Every row gives one point. The points of each table are mixes of a few directions, plus a little noise. Count the directions of each table, and those that both share. Where both have some left over, give the other angles between the two spaces (their principal angles), to ten degrees, smallest first.
In the rows, 128 means zero.

First:
[[188 163 152]
 [ 71  95 106]
 [170 153 146]
 [ 87 106 112]
 [115 120 123]
 [171 153 145]
 [ 92 106 113]]
Second (4 x 3):
[[ 77  79 127]
 [ 98 121 108]
 [165 151 140]
 [173 160 140]]
Directions: first 1, second 2, shared 1

First (10 x 8):
[[ 95 141 159  92 152 135 115 103]
 [154 117 101 157 108 121 139 148]
 [169 113  84 172  98 118 145 161]
 [ 82 146 175  78 163 139 109  93]
 [118 131 140 117 135 132 123 119]
 [183 107  73 188  86 115 151 168]
 [159 117  98 162 106 122 143 152]
 [101 139 156 100 148 133 117 108]
 [ 59 152 199  50 180 144  97  75]
 [158 115  95 161 103 119 142 152]]
Second, 8 rows:
[[119 124  98 155 139  88 137 139]
 [129 110 108 128 136  99 129 164]
 [118 121 158 175 149 153  88  39]
 [128 161 160  93 103 171 157 131]
 [137 101 122 130 150  88 103 178]
 [143 214 157  91  86 179 152 107]
 [112  88 119 113 134 109 164 192]
 [138 105 103 139 128 139  95  74]]
Directions: first 1, second 5, shared 0; angles 50

First (10 x 12):
[[126 128 129 131 127 130 134 124 130 129 126 131]
 [121 127 130 141 126 137 152 112 139 129 122 138]
 [ 91 124 139 189 117 171 249  46 183 134 102 183]
 [144 130 124 102 132 108  77 164 104 126 140 104]
 [131 128 128 122 129 124 119 136 123 128 130 123]
 [125 128 129 132 128 131 137 122 131 128 127 132]
 [137 129 125 113 130 117  99 148 114 126 134 115]
 [117 127 131 147 124 140 165 102 145 129 120 144]
 [141 130 124 105 132 112  84 158 108 126 137 108]
 [147 130 123  98 133 106  69 169 101 126 141 101]]
Second:
[[137 107 120 127 136 149 111 111 119 120 115  92]
 [139 110  93 114 138 142 107 134 125 109 133 109]
 [138 105 109 127 138 156 112 108 121 118 112  85]
 [148  99  78 100 142 138  84 151 117  93 148 109]
 [137 126 125 103 126  93  97 177 117 110 171 162]
 [106 167 158 149 113 112 178 122 149 160 120 169]
 [120 131 187 150 121 122 137 101 117 148 108 116]
 [134 113 130 130 132 141 116 112 119 125 116 101]
 [111 165  77 134 123 140 187 133 172 141 125 168]
 [109 158 177 151 113 108 166 117 138 159 119 158]
 [130 127 152 124 124 106 114 142 116 127 141 140]]
Directions: first 1, second 3, shared 0; angles 30

First:
[[ 95  97 178 155  68  66 153 142 168  62 165 108 111 139 159 110 168 118
  112 141]
 [138 131  86 132 116 175 121 120  90 127 165 120 134 111 120 129 120 146
  120  84]
 [132 125 133 130 112 128 141 136 152 159 120  98 108  99 112 133 136 119
  105 114]
 [123 121 118 144  90 132 122 134 114  92 186 108 123 120 137 107 143 152
  117 105]
 [148 138  81 112 164 194 135 103  92 177  93 151 145 117 104 171  92 110
  130  92]
 [165 169  94  98 189 166  86 131 109 205  90 129 133 110  93 121  99 155
  144 139]
 [141 150 120 111 173 133  99 126 112 144 105 152 143 145 125 120 110 143
  154 156]
 [107 118 169 148  83  65 117 154 156  68 180 101 112 139 155  78 167 155
  125 158]
 [ 99  93 176 136 117  90 190 114 174 116  74 149 125 146 143 176 136  55
  118 139]
 [132 139 126 115 167 130 115 118 113 130 101 163 147 154 132 133 110 127
  154 153]]
Second:
[[143 143  75 126 135 181  99 118  70 118 172 137 148 127 124 119 111 165
  140  94]
 [107 105 150 141 104 105 156 123 141  90 134 138 128 143 148 140 140 105
  123 127]
 [137 138 126 122 141 130 116 134 131 148 120 122 125 120 119 121 126 138
  131 137]
 [141 146 120 124 132 130  94 143 121 136 151 109 122 117 121  95 131 166
  132 136]
 [123 125 136 120 158 125 138 110 124 121  91 170 148 158 137 153 112 102
  148 145]
 [114 126 163 131 132  79 119 136 143  89 129 143 132 161 152 108 140 133
  148 175]
 [125  84 145 131  95 153 242 112 206 234  29  88  86  56  83 236 127   7
   54  60]
 [143 147  95 125 134 154  92 132  94 128 165 120 134 121 123 102 122 170
  135 116]
 [124 124 117 144  89 129 114 137 109  85 195 108 125 124 140  97 143 163
  121 109]
 [134 135 124 121 142 135 129 125 129 149 110 132 128 126 120 137 119 122
  130 131]
 [121 135 157 123 145  86 109 137 143 109 118 141 133 155 142 105 134 139
  149 179]]
Directions: first 4, second 4, shared 4

First:
[[112 103 121 147 111  89 155 135  93 149  79 126 146 115 136 159 129 123
  124 126  95 111 146 142 137 108 121  69  82 146 157 120]
 [143 174  63 116 153 163  82 113 139 112 177 113 101 165  95 106 145 113
  166 132 153 161  97 122 118 163 174 129 200 144 123 119]
 [134 147  80  95 166 114 129 162 112 143 137  75 129 128 103 135 128  96
  175 178 139 127 104 108 101 111 159  99 171 141 103  92]
 [126 132 150 143 106 134  97 134 177 122 143 117 117 134 115  86 112 123
  127 116 152 138 113 132 137 171 157 154 161 138 123 137]
 [132 168 111 183  98 134  90 112 127  90 112 133 129 128 134 127 157 142
  118 106 125 120 106 134 123 161 174  97 116 156 155 144]
 [144 142 159  95 160 150 140 129 117 118 142 145 151 112 158 149 132 132
  110 157 132 114 120 110 107 104 101 173 119  97  96 127]
 [134 136 196 130 118 149 108 121 158 122 134 162 161 120 161 119 115 122
   89 130 134 120 112 135 135 165 128 183 129 122 120 139]
 [124 136  96 154 113 124 115 114 118 122 118 131 120 140 119 130 142 131
  134 109 118 134 128 139 135 142 147  92 124 149 155 132]
 [121  87 159 126 116 118 163 135 141 128 126 127 102 114 126 115 115 160
  117 108 133 124 163 121 135  90  78 156  97  93 116 146]
 [112  66 129  95 136 112 176 130 124 168 133 131 105 137 111 126 103 131
  138 116 119 145 176 134 151  89  67 136 119 103 127 124]
 [126 116 143 125 131 121 152 123 103 134 109 148 147 116 150 156 132 134
  110 131 108 115 142 131 129 105 100 122  91 118 134 129]]
Second (10 x 32):
[[127 118 134 132 120 118 131 129 143 131 118 120 124 128 127 121 120 132
  116 124 131 131 131 131 131 131 139 124 122 129 131 134]
 [146 115 141 101 153 163 145 110 148 121 141 157 125 132 140 124 128 148
   96 133 147 150 143 121 133 113 107 188 124  92 106 145]
 [127 112 139 135 118 113 133 125 153 131 114 119 120 129 129 115 115 137
  106 122 134 134 137 132 132 132 142 128 119 128 131 140]
 [135  95 150 131 121 121 144 123 175 131 106 125 118 129 132 105 109 145
   83 125 147 145 146 133 142 128 146 150 113 116 123 150]
 [132 135 117 121 143 158 130 141 107 127 131 144 152 114 124 138 144 113
  150 146 132 128 119 122 131 118 120 144 140 125 111 115]
 [103 184 105 142 113  77  85 110  60 124 172  97 100 154 125 156 135 117
  187  94  77  86 102 133  92 151 109  38 135 165 176 103]
 [138 148 119 102 158 168 128 119  99 120 159 158 137 129 133 146 147 125
  145 137 127 131 122 117 120 113  94 159 142 109 113 120]
 [141  94 141 122 135 155 153 140 167 130 100 145 146 111 129 111 121 134
   93 148 159 152 143 124 150 116 143 179 123 109 100 142]
 [137 104 134 125 135 155 147 148 151 132 101 142 152 108 124 117 130 123
  113 153 152 145 133 125 146 116 142 163 128 120 104 132]
 [ 94 174 103 169  90  52  86 133  73 134 140  76 107 143 115 147 128 106
  191  96  77  82  99 139 100 162 140   7 132 190 186  98]]
Directions: first 6, second 3, shared 1; angles 40, 60

First (9 x 32):
[[ 95 102 149 141 122 130 133 142 135 125 133 115 126 113 118 114 140 160
   90 113 142 120 168 124  81 114 125  84 120 134 149  91]
 [154 183  15  72 135  82 102  92 106 128 143 163 155 143 141 146 157  72
  106 136 110 121  78 192 168 161 102 142 122 149 109 107]
 [110 116 132 132 125 126 131 134 130 126 131 122 127 123 123 122 136 143
  106 121 136 122 147 129 104 122 126 105 124 133 139 106]
 [125 132 111 119 128 120 125 124 125 127 134 131 133 129 129 127 136 124
  117 125 128 127 127 140 125 131 123 122 124 132 130 116]
 [133 123 148 137 128 139 133 132 132 128 124 125 123 127 130 128 118 130
  144 130 126 134 129 115 136 123 135 138 132 121 125 146]
 [147 132 148 135 132 141 132 129 131 130 120 128 121 132 132 135 111 120
  164 136 123 137 116 112 154 128 139 155 135 118 117 165]
 [148 133 147 136 131 142 132 129 131 131 121 130 123 133 132 136 111 119
  164 137 123 136 111 113 155 129 137 159 135 116 116 165]
 [ 79  79 178 156 120 140 142 155 140 123 132 100 120 108 113 104 138 182
   83 106 151 117 189 110  53 102 128  71 120 132 162  81]
 [163 150 125 125 134 136 126 120 124 131 120 138 127 139 137 142 109 100
  176 145 115 140  92 123 179 139 137 174 135 117 106 175]]
Second, 9 rows:
[[112 117 134 132 125 127 130 133 130 126 131 122 128 122 124 121 135 142
  109 121 134 123 145 128 105 122 125 108 124 132 138 109]
 [105 113 135 133 124 126 130 135 131 126 132 120 128 120 122 119 138 147
  101 118 137 121 151 128  96 120 124 100 123 133 142 100]
 [160 164  78 101 134 112 116 107 117 130 129 150 138 142 138 144 128  87
  148 141 112 133  85 151 175 149 122 161 131 130 106 148]
 [113 111 151 140 125 135 133 138 133 127 128 118 124 122 123 120 128 147
  118 122 135 126 148 118 106 119 131 112 126 128 138 118]
 [140 118 175 150 129 153 138 139 135 130 116 120 116 129 128 129 104 135
  167 135 127 138 128  97 142 121 145 151 136 112 123 168]
 [128 126 132 131 128 130 128 130 128 128 127 127 127 128 128 128 126 130
  130 128 128 129 129 126 128 127 129 128 128 127 129 130]
 [148 183   7  67 134  75 101  90 105 128 145 164 156 143 140 145 161  72
   98 133 111 120  79 196 162 162  99 135 120 152 111  98]
 [154 142 131 128 132 136 128 123 127 130 121 134 126 136 134 137 113 110
  164 140 119 137 104 121 163 134 135 161 135 119 113 164]
 [ 92  78 209 170 120 158 147 159 145 126 122  97 111 111 115 108 118 182
  118 114 147 126 182  87  74 100 142  95 127 119 153 118]]
Directions: first 2, second 2, shared 2

First, 10 rows:
[[118 147 114  76 160 173 131 180 132 120 103 168 116 108 149  90 110 138
  109   9  60 133 115 124 151 112 140 163 166 154 172 126]
 [129 126 129 134 125 123 128 124 128 129 131 124 129 130 125 132 130 127
  130 141 134 128 129 128 126 131 126 124 123 125 124 128]
 [135 119 138 164 106  96 125  80 122 131 150  98 139 144 118 149 143 125
  146 208 183 122 136 131 108 128 114 101 101 111  97 131]
 [130 155 131 123 130 126 119  46 113 106 157 113 147 144 161  85 147 153
  166 109 179 107 115 134 106  53  93 112 122 142 126 143]
 [123 103 120 117 137 144 138 234 146 150  88 157 104 104  97 165 101 103
   81 113  50 153 138 121 160 206 172 156 146 121 143 111]
 [132 126 133 146 117 111 126  94 124 127 142 111 136 138 127 134 138 129
  142 167 163 122 130 131 115 120 116 112 113 121 112 131]
 [129 127 129 132 126 124 128 122 127 128 130 125 129 130 128 130 130 128
  131 137 135 127 128 128 125 127 126 125 125 126 124 129]
 [136 119 139 165 105  95 125  75 123 130 151  97 141 146 119 148 144 125
  148 211 187 120 135 132 107 125 112 100 100 111  96 132]
 [122 149 120  92 150 157 127 136 126 116 121 150 126 120 153  88 123 143
  128  42  99 125 115 128 136  93 125 146 152 151 157 132]
 [127 108 126 132 127 130 134 190 139 144 106 139 114 116 103 161 113 108
   99 143  90 144 137 123 145 183 154 139 132 118 129 117]]
Second, 11 rows:
[[112 120 142 167 107  84 117  65 101 138 145 105 149 169 119  99 145 141
  142 167 172 111 134 155 117 102 113  99  84 127 117 145]
 [131 130 126 119 132 136 132 142 134 125 124 133 123 118 129 136 123 124
  125 118 118 132 126 122 130 132 132 136 139 128 130 124]
 [119 124 135 149 117 107 123  96 116 133 137 117 139 149 123 111 135 136
  134 147 151 119 131 142 124 115 121 113 106 129 122 136]
 [151 141 106  70 163 191 146 221 167 112 102 164  97  67 144 172 107 108
  107  72  64 151 121  89 143 164 152 172 189 127 146 105]
 [111 119 142 170 104  84 114  60  99 140 147 102 151 174 115  95 144 145
  143 170 176 110 134 156 118 103 110  98  80 129 115 147]
 [156 144 103  54 171 208 150 249 177 108  96 173  85  49 149 183  99 103
  100  55  45 158 117  78 148 174 159 184 209 128 151  96]
 [132 130 125 117 134 141 131 146 136 123 125 135 122 117 131 136 124 124
  125 116 116 134 127 121 131 134 133 137 141 127 133 123]
 [120 125 134 144 118 109 122 101 117 132 135 117 138 146 121 116 135 134
  134 146 147 122 130 140 124 116 122 116 110 129 122 136]
 [116 121 141 161 109  90 116  73 105 138 142 108 145 164 119 103 141 140
  139 161 166 114 133 151 120 107 115 102  92 129 119 143]
 [125 124 133 141 122 113 125 106 119 132 134 120 137 142 124 118 132 132
  134 142 142 122 130 136 124 120 123 119 114 128 125 134]
 [134 130 124 115 137 141 132 151 137 124 122 136 120 114 134 138 123 124
  125 114 113 133 125 120 132 136 133 138 142 130 132 121]]
Directions: first 2, second 1, shared 0; angles 30

First:
[[178 112  72  82 135 134 121 119 125 154 121 145 162 143 150 137 105  76
  140 132 192 128 126 110 113 143 147 118  99 127  89 125]
 [ 44 154 223 204 118 116 139 145 136  84 139  99  74 103  90 112 167 214
  108 120  22 127 135 159 153 102  96 143 177 131 190 133]
 [144 123 110 113 130 130 126 125 126 139 126 133 137 133 135 131 122 112
  131 130 147 128 128 122 124 133 133 125 119 127 115 128]
 [198 106  50  64 138 139 118 115 121 166 120 152 173 151 159 138  96  54
  145 134 219 130 122 102 108 148 156 116  87 126  73 125]
 [ 31 158 235 213 116 113 139 145 137  78 142  95  67  99  86 111 170 227
  106 118   7 128 135 164 156  98  90 145 183 131 200 133]
 [170 116  83  92 132 134 122 121 125 150 123 142 154 141 146 136 108  85
  138 132 178 128 124 112 116 140 145 120 105 128  97 125]
 [156 120  96 103 131 134 124 123 125 143 125 139 145 136 140 134 114  99
  133 130 163 129 126 116 119 138 139 124 112 126 106 128]
 [ 61 148 204 189 119 117 138 140 134  93 136 104  84 107  98 116 159 199
  111 122  41 127 134 153 148 107 101 142 166 131 178 130]
 [182 111  66  79 133 135 120 119 123 157 122 147 164 145 153 136 104  70
  140 133 199 128 124 108 110 145 150 120  97 126  86 124]
 [115 132 144 141 126 126 130 131 129 121 128 123 119 125 120 128 135 144
  125 127 110 129 129 133 133 124 123 130 136 127 138 129]]
Second:
[[152 122 126  70 117 219 133 131 191 173  83 117 172 144  97 171 118  49
  123  98 209 128 147  79 109 137 179 129  75 132  90 150]
 [215  99  27  92 157  60 131 107  81 146 167 190 150 132 182 102 104 105
  158 159 190 134 111 140 149 164 121 119 115 130  86 105]
 [ 81 160 219 178 112 126 144 135 131 111 115  56  86 181 126 128 108 168
  111 151  73 110 136  92  69 105 105 161 147 125 151 127]
 [142 126  66 118 127  87  86 117  61 114 128 124 136 151 195 121  94 112
  134 156 126 120 102 127  69 111 119 104 138 110 119 112]
 [126 118 159 156 148 103 173 132 158 124 170 176 106  74  77 103 178 185
  135 113 105 145 143 174 237 157 111 147 142 150 150 129]
 [ 87 147 181 177 123  99 134 132 113 101 137  97  89 141 130 113 130 182
  120 145  64 121 127 132 113 111  99 144 160 126 159 123]
 [ 90 135 144 139 117 148 111 136 132 112 115 117 124 108 115 136 145 137
  117 110  97 129 127 143 127 108 130 116 139 123 149 135]
 [132 115 144 156 151  90 168 131 146 121 176 185 107  69  86  98 179 187
  138 116 104 146 138 182 242 159 106 142 147 149 149 126]
 [101 142 142 141 116 129 108 130 108 113 113  93 118 150 147 133 112 132
  119 138 100 118 121 116  77 103 122 123 139 116 139 126]
 [148 117  61  85 123 146  88 124 108 136 108 138 163 126 157 145 113  74
  131 121 166 128 114 125  96 119 151  96 111 115 106 129]
 [133 127 139  94 119 197 133 133 178 157  96 116 154 134  97 159 128  79
  122 102 175 129 143  97 120 132 164 129  94 131 108 145]]
Directions: first 1, second 4, shared 1
